Rows are points. Each table stands for the endless flat space through its points: a line for two points, a plane for three, and so on. Write the one point that lies in both, or say that there is none.
In the rows, zero is written as 100.

First (2 x 4):
| 135 | 122 | 106 |  99 |
| 107 |  94 | 110 |  95 |
Second (2 x 4):
| 136 |  83 | 127 | 122 |
| 126 | 101 | 117 | 106 |
They share: no point

First (2 x 6):
| 119 | 111 | 122 | 114 | 114 | 126 |
| 116 | 107 | 114 | 106 | 107 | 127 |
Second (5 x 6):
| 145 |  76 | 130 | 127 | 149 | 107 |
| 116 | 160 | 138 | 119 |  92 | 132 |
| 132 | 112 | 124 | 148 | 109 | 115 |
| 106 | 151 | 147 |  95 |  85 |  57 |
| 129 | 111 | 129 | 123 | 131 | 128 |
They share: no point

First (4 x 9):
| 121 | 105 |  49 | 115 |  74 | 135 |  87 |  83 | 107 |
| 138 |  95 |  76 | 122 |  63 | 110 |  98 |  61 | 125 |
| 137 | 103 |  69 | 135 |  46 | 115 | 107 |  49 | 145 |
| 131 |  67 |  84 | 100 | 118 | 118 |  69 | 119 |  61 |
Second (6 x 9):
| 118 |  63 |  41 |  96 |  99 |  89 |  99 |  99 |  73 |
| 122 |  59 |  75 | 113 |  75 | 118 |  56 | 113 | 101 |
| 110 | 126 |  94 |  98 | 107 | 112 |  85 |  46 | 102 |
| 124 |  91 | 106 | 110 |  61 | 152 |  59 |  77 |  99 |
| 126 |  61 |  74 | 101 |  49 | 149 |  83 |  91 |  64 |
| 117 |  80 |  76 | 117 |  84 | 115 |  66 |  79 |  89 |
They share: no point

First (5 x 11):
|  83 |  86 | 105 | 105 | 107 | 137 |  85 | 124 |  87 | 110 | 126 |
| 126 |  59 | 127 |  76 |  81 |  86 | 114 | 128 |  59 |  78 |  90 |
|  62 |  75 | 128 |  49 | 124 | 111 |  70 | 130 |  98 | 118 | 126 |
|  89 | 104 |  99 |  57 | 124 | 112 | 103 |  92 |  92 | 136 | 100 |
| 113 |  84 | 125 |  55 | 102 |  83 | 109 | 104 |  73 | 108 |  85 |
Second (3 x 11):
|  71 |  85 | 118 |  74 |  90 | 103 |  73 | 133 | 112 | 132 | 111 |
|  53 |  70 | 130 |  50 | 102 | 124 |  64 | 127 |  85 | 117 | 108 |
|  83 |  58 | 124 |  62 | 138 | 154 |  94 | 109 |  31 |  69 | 120 |
They share: |  86 |  79 | 115 |  80 | 108 | 118 |  88 | 124 |  85 | 108 | 117 |

First (3 x 14):
|  81 | 100 | 124 |  91 |  73 | 133 | 145 | 101 | 127 | 116 | 147 | 134 |  73 |  99 |
|  84 |  64 | 107 | 116 |  67 | 129 | 120 |  80 | 120 |  86 | 110 | 113 |  86 |  79 |
|  93 |  96 | 116 | 101 |  49 | 107 | 135 | 117 | 109 | 116 | 149 | 130 |  95 |  99 |
Second (3 x 14):
|  75 |  78 | 125 | 131 |  64 | 143 | 144 |  69 | 154 |  92 | 122 | 148 | 116 |  81 |
|  73 |  72 | 119 | 123 |  80 | 131 | 152 |  67 | 138 |  96 | 122 | 130 | 104 |  85 |
|  98 |  93 | 116 | 103 |  30 | 143 |  94 | 116 | 128 |  94 | 128 | 139 |  80 |  83 |
They share: |  84 |  78 | 113 | 107 |  67 | 128 | 129 |  90 | 121 |  98 | 125 | 121 |  83 |  87 |

First (4 x 18):
|  90 |  55 |  73 | 155 |  90 |  95 | 125 |  85 |  80 |  98 |  97 | 162 | 101 | 106 |  75 | 141 | 139 |  77 |
| 106 | 101 | 105 | 107 | 160 |  65 |  97 |  79 | 110 | 106 | 107 | 122 |  67 |  74 | 107 |  91 | 101 | 105 |
| 130 | 101 | 111 | 115 | 162 |  73 |  67 |  85 | 102 | 102 | 131 | 132 |  67 |  62 | 125 |  83 | 115 | 123 |
|  74 |  89 |  69 | 128 | 131 |  60 | 147 |  73 |  94 | 119 |  79 | 153 |  99 | 113 |  65 | 126 | 124 |  75 |
Second (6 x 18):
| 118 |  53 | 118 | 100 | 101 |  93 | 125 |  65 |  57 | 123 |  46 |  89 | 101 |  91 |  74 | 134 | 105 |  45 |
|  71 |  28 |  79 | 136 | 141 | 108 | 150 |  87 | 116 |  87 | 104 | 124 |  45 | 118 | 102 |  92 | 101 |  95 |
|  78 |  79 |  88 | 149 | 134 |  61 |  84 |  70 | 142 | 100 | 137 | 180 |  67 |  91 | 103 | 135 | 104 |  86 |
| 133 |  77 |  81 | 140 | 113 |  84 |  76 |  72 |  84 |  97 |  95 | 156 | 111 |  71 |  77 | 137 | 129 |  58 |
| 112 |  32 |  67 | 130 | 116 |  96 | 125 |  80 |  99 |  84 |  91 | 110 |  86 |  88 |  83 |  98 | 117 |  87 |
|  47 |  70 |  66 | 152 | 122 |  55 | 126 |  83 | 176 |  72 | 148 | 171 |  64 | 102 | 106 |  97 | 111 | 140 |
They share: no point

First (6 x 24):
| 128 | 104 | 122 |  72 |  65 | 105 | 113 | 121 | 101 | 152 |  71 | 121 | 106 | 144 | 123 | 151 |  99 | 120 | 131 | 175 | 132 | 106 |  89 | 143 |
| 136 |  56 | 115 |  27 |  98 |  52 | 115 | 149 |  79 | 105 |  90 | 112 |  72 | 149 |  99 | 175 |  73 | 101 |  94 | 135 | 140 |  38 | 103 |  86 |
|  34 |  60 | 120 |  65 | 121 |  30 | 102 | 118 |  53 |  86 |  57 | 103 | 109 |  91 | 137 | 112 | 109 |  62 | 107 |  71 |  73 |  34 | 116 | 104 |
|  74 |  76 | 148 |  73 |  90 |  43 | 103 |  88 |  94 | 122 |  37 | 125 |  97 | 119 | 163 | 106 |  89 |  93 | 140 | 135 | 101 |  75 | 101 | 127 |
|  78 | 108 | 101 |  88 |  80 | 105 | 115 | 128 |  72 | 139 |  74 | 103 | 129 | 111 | 117 | 137 | 131 | 101 | 120 | 129 |  98 |  99 | 103 | 149 |
|  76 | 112 | 135 |  87 |  93 | 113 |  87 | 113 |  77 | 125 |  48 | 119 | 126 | 124 | 145 | 122 | 101 |  74 | 149 | 137 |  81 |  96 |  69 | 155 |
Second (3 x 24):
|  94 |  86 | 143 |  66 | 102 |  91 | 103 | 102 |  80 | 113 |  94 | 131 | 149 | 115 |  95 | 121 | 145 | 103 |  84 | 127 | 114 |  73 | 111 | 111 |
|  70 |  73 | 103 |  82 |  64 |  57 |  97 | 141 |  94 | 149 |  49 | 122 | 103 |  96 | 164 | 139 |  78 |  73 | 137 | 114 | 112 |  54 | 103 | 117 |
|  70 |  83 | 128 |  57 |  99 |  67 |  97 | 111 |  89 | 104 |  79 | 107 | 128 | 121 | 119 | 124 | 118 | 103 | 102 | 139 | 102 |  79 |  93 | 117 |
They share: |  78 |  80 | 123 |  70 |  86 |  71 |  99 | 120 |  88 | 125 |  72 | 121 | 125 | 109 | 129 | 129 | 111 |  91 | 110 | 125 | 110 |  67 | 103 | 115 |

First (5 x 24):
| 107 |  54 |  80 | 122 | 138 |  86 | 116 |  96 |  92 | 119 | 107 | 113 |  81 | 107 |  98 | 100 | 116 |  94 | 147 | 108 | 102 | 123 |  72 | 106 |
|  75 |  82 |  90 | 132 |  58 |  98 | 118 |  60 | 132 | 117 | 103 | 119 | 117 | 143 | 136 |  78 | 120 |  54 |  85 | 134 | 158 | 133 |  96 | 100 |
|  61 |  78 |  83 | 127 |  76 | 104 | 125 |  58 | 132 | 132 | 111 | 130 | 113 | 137 | 143 |  77 | 120 |  52 |  94 | 149 | 154 | 130 | 116 |  89 |
|  89 |  60 |  90 | 117 |  87 |  87 | 103 |  73 | 122 | 118 |  97 | 126 |  94 | 114 | 122 |  85 | 142 |  78 | 105 | 132 | 132 | 141 | 103 |  98 |
|  77 |  82 |  67 | 147 |  83 |  63 | 120 |  65 | 127 | 150 | 112 | 152 | 108 | 132 | 136 |  85 | 117 |  62 |  92 | 148 | 114 | 113 | 126 |  93 |
Second (2 x 24):
|  86 |  69 |  75 | 131 | 104 |  92 | 121 |  87 | 113 | 137 | 123 | 114 | 114 | 126 | 115 | 100 | 133 |  71 | 100 | 131 | 117 | 145 |  79 | 109 |
|  84 |  70 |  68 | 129 | 113 |  97 | 124 |  96 | 114 | 144 | 131 | 110 | 121 | 123 | 110 | 107 | 138 |  72 |  94 | 132 | 114 | 152 |  71 | 114 |
They share: no point

First (4 x 24):
|  39 | 127 | 130 | 108 | 146 |  85 |  47 | 162 |  77 |  53 | 110 | 120 | 153 |  43 |  63 |  89 |  96 |  42 |  90 | 140 | 101 | 115 | 120 |  95 |
|  69 |  97 | 128 |  94 | 114 |  95 |  65 | 134 |  65 | 111 | 114 |  82 |  89 |  87 |  69 |  89 | 120 |  70 | 102 |  76 | 109 |  73 |  88 |  95 |
|  93 |  91 | 109 |  90 | 104 | 103 |  80 | 105 |  80 | 119 | 125 |  69 |  78 | 109 |  93 |  83 | 120 |  69 |  87 |  68 |  92 |  67 |  78 |  86 |
|  60 | 104 | 133 | 101 | 118 |  98 |  60 | 142 |  61 | 112 | 108 |  87 |  95 |  81 |  66 |  93 | 118 |  66 |  94 |  76 | 115 |  74 |  88 |  89 |
Second (4 x 24):
|  48 |  67 | 115 |  73 | 113 |  69 |  37 | 120 |  52 | 100 |  85 |  38 | 114 |  38 | 100 |  81 | 135 |  46 | 123 |  54 | 101 |  85 |  95 | 112 |
| 101 |  94 | 141 |  71 | 110 |  68 |  82 | 114 |  90 | 100 | 110 |  93 | 113 |  96 |  75 |  97 | 123 |  64 | 120 |  81 | 107 |  89 |  84 |  75 |
|  48 |  72 | 107 | 106 | 125 |  84 |  48 | 145 |  46 |  88 | 121 |  61 | 100 |  68 |  72 |  68 | 126 |  64 | 101 |  74 |  85 |  83 |  94 | 121 |
|  28 |  94 | 104 | 105 | 101 | 103 |  67 | 135 |  50 |  91 | 117 |  79 |  88 |  67 |  74 |  77 | 108 |  58 | 111 | 105 |  80 |  69 | 115 | 119 |
They share: no point

First (7 x 24):
| 100 | 166 | 212 | 131 | 116 | 185 | 135 |  64 | 125 | 135 | 114 | 113 |  99 |  83 |  72 |  79 |  90 | 117 |  92 | 115 | 114 | 144 | 171 |  64 |
| 154 | 106 |  83 | 100 |  95 |  91 | 122 |  51 | 110 |  62 | 123 |  77 |  94 |  60 |  92 | 106 |  77 | 107 |  55 | 115 |  80 |  83 | 131 |  91 |
|  88 | 161 | 176 | 115 | 112 | 163 | 132 |  57 | 105 | 113 | 142 |  94 | 113 |  80 |  53 | 108 |  79 | 110 |  78 | 126 | 129 | 132 | 174 |  91 |
| 122 |  93 |  67 | 108 | 115 | 103 | 123 |  80 |  70 |  78 |  97 |  58 |  98 |  53 |  71 | 137 |  94 |  86 |  43 | 106 |  57 |  83 | 118 |  76 |
|  76 | 178 | 144 | 112 |  89 | 123 |  80 |  99 | 140 |  85 | 133 | 129 | 137 |  91 |  90 | 132 |  87 |  46 |  32 |  96 |  59 | 184 |  95 |  63 |
| 134 | 113 | 104 | 109 |  71 |  73 | 105 |  81 | 156 |  63 |  97 |  90 | 142 |  57 | 127 | 110 |  67 |  71 |  37 | 121 |  81 | 109 | 130 |  81 |
| 124 |  91 |  96 | 114 |  68 |  74 | 122 |  76 | 121 |  60 |  95 |  48 | 143 |  39 | 104 | 108 |  64 | 107 |  66 | 160 | 129 |  65 | 176 | 119 |
Second (2 x 24):
|  98 | 146 | 150 | 116 | 116 | 118 | 126 |  62 | 102 |  97 |  96 |  82 | 109 |  64 |  85 |  83 |  90 | 117 |  56 | 127 |  80 | 121 | 116 |  87 |
| 126 | 130 | 114 | 136 |  92 | 130 |  94 |  94 | 102 |  97 | 112 |  98 |  81 |  64 |  89 | 115 |  98 |  85 |  72 | 115 |  72 | 105 | 144 |  63 |
They share: no point

First (7 x 24):
| 130 | 125 | 117 |  92 |  56 | 180 | 119 |  69 | 103 | 133 | 152 | 127 | 107 | 117 | 120 |  79 |  95 | 124 | 101 | 109 |  67 | 134 | 132 |  84 |
| 133 |  97 |  93 |  51 | 108 |  86 |  78 |  74 | 104 | 150 | 130 |  38 |  98 | 107 | 102 |  73 | 154 | 127 |  85 | 127 |  79 |  88 |  82 |  81 |
| 107 | 113 | 127 |  23 |  84 | 105 | 126 |  91 |  60 |  97 | 122 |  54 | 154 |  81 | 129 |  50 | 146 | 116 | 112 |  86 |  67 |  88 | 105 |  84 |
| 152 | 116 | 113 |  77 |  50 | 157 | 114 |  86 |  75 | 109 | 165 |  99 | 108 | 125 | 138 |  88 | 128 | 138 |  82 | 102 |  77 | 122 | 109 | 111 |
| 129 | 105 | 128 | 101 |  84 | 136 | 119 | 105 | 134 | 136 | 102 |  68 |  67 | 132 | 112 |  65 | 135 | 147 |  98 | 146 | 109 |  90 | 106 |  56 |
|  94 | 143 | 139 | 116 |  61 | 183 | 141 | 102 | 117 | 139 | 118 | 122 |  74 | 121 | 107 |  48 |  57 | 123 | 113 | 138 |  72 | 110 | 153 |  61 |
| 130 |  97 | 136 |  68 |  83 | 120 | 130 | 108 | 109 | 106 |  98 |  52 | 105 | 116 | 128 |  61 | 166 | 146 | 105 | 120 | 110 |  84 |  96 |  61 |
Second (4 x 24):
| 106 | 128 | 155 |  73 |  99 | 125 | 123 |  76 | 137 | 102 | 123 |  48 | 124 |  88 | 123 |  91 | 121 | 117 | 100 |  90 |  79 |  90 | 105 | 105 |
| 116 | 116 | 127 |  99 | 104 | 115 | 148 |  81 | 118 |  93 | 104 |  58 | 120 | 116 | 116 | 120 | 116 | 158 |  79 | 100 |  94 |  74 | 102 | 116 |
| 104 | 133 | 158 |  56 |  85 | 134 | 103 |  75 | 135 | 118 | 137 |  51 | 120 |  81 | 126 |  68 | 124 |  97 | 113 |  91 |  71 | 102 | 106 |  92 |
| 119 | 119 | 100 |  81 |  62 | 133 | 112 |  81 |  88 | 135 | 128 |  82 |  96 | 131 | 116 |  84 | 116 | 146 |  91 | 118 |  85 |  89 | 102 |  86 |
They share: no point

First (5 x 24):
| 123 | 145 |  74 | 134 | 134 |  95 |  86 | 104 | 107 | 111 |  92 |   2 | 146 | 148 | 150 | 125 | 100 | 102 |  31 | 127 | 104 | 172 |  32 |  82 |
|  73 | 120 | 134 | 169 |  74 |  70 | 111 | 134 | 107 | 126 | 107 |  77 |  86 | 113 | 170 | 175 | 125 | 127 |  76 |  82 |  74 | 117 |  47 | 122 |
| 127 | 144 |  44 | 107 |  85 |  57 | 105 | 102 |  80 | 128 | 109 |  67 |  86 | 163 | 108 | 104 | 134 | 103 |  94 |  86 | 131 | 140 |  87 |  98 |
|  76 |  65 |  86 | 133 |  94 |  80 | 123 | 112 |  97 | 112 | 125 |  69 | 129 |  82 | 153 | 124 | 125 |  70 |  54 |  97 | 110 |  84 |  60 |  82 |
| 121 | 121 |  24 |  84 |  89 |  62 | 116 |  96 |  88 | 145 | 102 |  72 | 114 | 134 |  80 |  78 | 121 |  86 |  85 | 103 | 149 | 115 | 104 |  90 |
Second (4 x 24):
|  71 | 120 |  49 | 147 |  74 |  86 |  88 |  84 |  69 | 141 |  71 |  43 |  92 | 144 | 121 | 117 | 131 | 128 |  67 |  85 | 109 | 110 |  15 |  76 |
| 107 | 115 |  92 | 143 |  98 |  47 | 101 | 126 |  96 | 121 | 106 |  85 |  92 | 125 | 139 | 125 | 106 |  93 |  52 | 113 | 146 |  76 |  68 | 104 |
| 117 |  91 | 108 | 102 |  80 |  63 | 136 | 130 | 113 | 105 | 156 |  66 | 122 |  94 | 133 | 131 | 108 |  63 |  92 | 105 | 101 | 115 |  99 |  98 |
|  83 | 119 |  64 | 135 |  90 |  67 |  89 |  94 |  76 | 137 |  86 |  61 |  92 | 137 | 123 | 117 | 134 | 113 |  72 |  89 | 118 | 108 |  40 |  88 |
They share: no point

First (2 x 24):
| 124 |  77 |  94 |  81 | 103 |  65 |  65 |  71 |  94 | 113 |  62 |  65 |  95 | 129 |  65 | 118 |  69 | 129 |  85 | 125 |  99 |  86 | 108 | 128 |
| 124 |  85 |  82 |  69 |  79 |  93 |  89 |  87 | 126 | 117 |  78 |  81 | 107 | 117 |  89 | 118 |  77 | 113 |  97 |  93 |  95 | 106 | 100 | 136 |
Second (6 x 24):
| 134 |  82 |  87 |  99 | 139 |  69 | 116 |  52 | 115 | 123 |  27 |  83 |  96 | 151 |  94 |  91 |  89 | 148 | 117 | 120 | 120 | 125 | 175 | 117 |
| 104 | 117 |  68 |  45 |  50 |  92 |  74 |  87 | 124 |  76 | 100 | 108 | 136 | 115 |  49 | 134 |  77 | 101 |  75 |  91 |  79 |  90 |  92 | 135 |
| 135 | 117 | 118 | 103 |  92 |  97 |  70 |  63 | 132 | 120 |  99 |  80 |  68 | 115 |  60 | 129 |  82 |  67 |  76 |  87 |  38 |  81 | 115 |  92 |
|  98 |  74 |  87 |  41 |  46 |  51 |  48 |  94 | 109 | 102 |  81 |  46 | 108 | 107 |  79 | 117 |  52 | 134 | 100 | 141 | 115 |  64 |  40 | 187 |
|  94 | 128 | 121 |  67 |  64 |  47 |  78 |  42 | 159 |  82 |  51 |  74 | 108 | 125 |  77 |  85 |  88 | 128 | 118 | 147 |  97 |  64 | 122 | 167 |
|  99 |  73 |  54 |  34 |  61 |  56 |  73 |  98 |  98 |  94 |  73 |  70 | 128 | 122 |  77 | 118 |  55 | 149 | 104 | 132 | 133 |  93 |  68 | 178 |
They share: | 124 |  81 |  88 |  75 |  91 |  79 |  77 |  79 | 110 | 115 |  70 |  73 | 101 | 123 |  77 | 118 |  73 | 121 |  91 | 109 |  97 |  96 | 104 | 132 |

First (4 x 24):
| 125 | 112 |  88 |  70 |  61 |  48 |  61 | 112 | 150 |  81 |  55 | 108 | 111 | 102 |  86 |  95 |  65 | 127 |  61 |  74 |  98 |  75 |  66 |  95 |
|  73 |  68 | 146 |  70 |  77 | 100 |  55 |  96 | 126 | 129 |  59 |  90 |  95 | 106 |  86 |  79 |  99 | 103 |  59 |  80 | 122 |  73 |  84 | 109 |
| 131 | 151 | 105 |  76 |  96 |  82 | 116 |  73 | 100 | 116 |  52 | 174 | 121 |  42 | 106 |  67 |  77 | 176 | 101 |  53 | 140 | 106 | 107 | 117 |
| 111 | 114 | 117 |  43 |  96 |  77 |  85 |  95 | 135 | 111 |  24 | 138 |  88 |  74 |  74 |  87 |  91 | 154 |  69 |  53 | 110 | 104 |  81 |  84 |
Second (3 x 24):
| 125 | 136 | 124 | 115 |  88 |  75 | 101 |  93 | 138 | 145 |  63 | 151 | 133 | 123 | 147 |  87 |  84 | 153 |  75 |  66 | 155 | 102 |  91 |  80 |
|  89 |  82 | 106 |  55 |  58 |  87 |  53 |  87 |  96 |  79 |  75 |  91 | 103 |  45 |  57 |  63 |  72 | 105 |  81 |  84 | 101 |  54 |  91 | 158 |
| 101 | 106 | 124 |  87 |  60 |  71 |  75 |  95 | 110 | 117 |  73 | 121 | 113 |  83 | 101 |  69 |  82 | 135 |  79 |  72 | 129 |  80 | 103 | 114 |
They share: | 107 | 109 | 115 |  85 |  73 |  81 |  77 |  90 | 117 | 112 |  69 | 121 | 118 |  84 | 102 |  75 |  78 | 129 |  78 |  75 | 128 |  78 |  91 | 119 |
